Each row is a point. Each copy is the shape, with its points in the same order, turned, moved and blurred by noise. Say if it was mirrored as well.
In the rows, zero is written as 128.

Shape:
[[110  96]
 [124 173]
 [113 124]
 [113 140]
 [139 180]
 [133 134]
 [175 108]]
Copy 1:
[[135  89]
 [ 93 153]
 [120 112]
 [107 121]
 [ 94 168]
 [124 130]
 [173 144]]
Copy 1 is: only turned
Copy 2, 7 rows:
[[136  79]
 [ 83 143]
 [115 100]
 [105 109]
 [ 90 158]
 [121 120]
 [170 136]]
Copy 2 is: only turned
Copy 3, 7 rows:
[[120  90]
 [151 167]
 [134 121]
 [141 132]
 [138 183]
 [120 140]
 [ 74 140]]
Copy 3 is: mirrored
Copy 4 (7 x 2):
[[110 116]
 [149 186]
 [124 146]
 [129 161]
 [162 187]
 [148 147]
 [176 110]]
Copy 4 is: only turned

Shape:
[[101 136 172]
 [114  81 114]
 [ 79 131 132]
 [146 148  97]
 [134 147 116]
 [101  83 109]]
Copy 1 (6 x 3):
[[103 115 173]
 [119  64 115]
 [ 81 113 138]
 [143 129 100]
 [137 133 116]
 [102  65 105]]
Copy 1 is: only turned
Copy 2:
[[166 150 138]
 [ 92 126 156]
 [128 176 145]
 [ 96 143  84]
 [114 146  96]
 [ 87 138 164]]
Copy 2 is: only turned
Copy 3, 6 rows:
[[167 147 110]
 [118  84 110]
 [137 132  78]
 [ 81 144 133]
 [102 148 126]
 [116  81  96]]
Copy 3 is: mirrored
Copy 4:
[[131 146 186]
 [167 135 119]
 [122 169 143]
 [ 93 114 111]
 [104 123 129]
 [156 148 112]]
Copy 4 is: mirrored

Shape (9 x 4):
[[176  98 101 132]
 [125 156 110 127]
 [152 104 142 153]
 [131 112 172 130]
 [104 172 108 117]
 [116 127  89 143]
 [106 138  84 112]
 [139  97 172 127]
 [152  95 164 122]]
Copy 1, 9 rows:
[[125  70 156 101]
 [ 99 109 108 141]
 [137 110 162 125]
 [151 151 146 119]
 [ 94 125  87 150]
 [126  81 111 155]
 [122  91  80 136]
 [164 145 157 112]
 [157 127 161 100]]
Copy 1 is: mirrored
Copy 2, 9 rows:
[[143  92 177 102]
 [140 121 107 103]
 [163 108 163 145]
 [143 137 147 169]
 [130 129  79 106]
 [142  81 110 111]
 [114  95  98 104]
 [140 130 164 172]
 [136 128 172 160]]
Copy 2 is: only turned
Copy 3, 9 rows:
[[190 142 142 125]
 [115 133 144 137]
 [170  94 136 114]
 [143  90 144  84]
 [ 87 140 154 136]
 [136 128 174 150]
 [117 154 182 137]
 [157  92 143  79]
 [167 105 138  76]]
Copy 3 is: mirrored
Copy 4 (9 x 4):
[[131 128 118 207]
 [129 128 106 128]
 [109 124 152 180]
 [ 93 156 160 151]
 [125 133  93 104]
 [110 102  93 150]
 [110 127  70 135]
 [ 90 160 162 167]
 [103 163 156 179]]
Copy 4 is: mirrored

Shape:
[[110 151 150 180 153 109]
 [122 108 107 131 173 149]
 [ 84 158 145 162 113 144]
 [104  98 119 136 162 170]
 [125  83 133 112 151 138]
 [155  98  97 165 111 118]
 [161 147 115 122 125 128]
 [ 81 163 115  91 104  99]
 [140 161  96 121  86  98]]
Copy 1, 9 rows:
[[110 103 154 193 138 127]
 [ 88  98  98 126 154 109]
 [115 152 120 196 130 105]
 [ 76 108  73 145 158 112]
 [ 93 103  86 119 145 144]
 [158 110 122 131 179 126]
 [123 139 149 111 142 114]
 [141 137 114 140  67  86]
 [168 150 143 120 117  91]]
Copy 1 is: only turned
Copy 2 (9 x 6):
[[155 183 167 118 133 104]
 [120 116 177  97 101 135]
 [171 181 132 148 116 142]
 [127 129 161 103  81 159]
 [107 123 137  90 110 153]
 [115 120 113 132  98  74]
 [112 130 148 158 146 116]
 [177 130 110 140 180 165]
 [155 121 102 179 167 108]]
Copy 2 is: mirrored
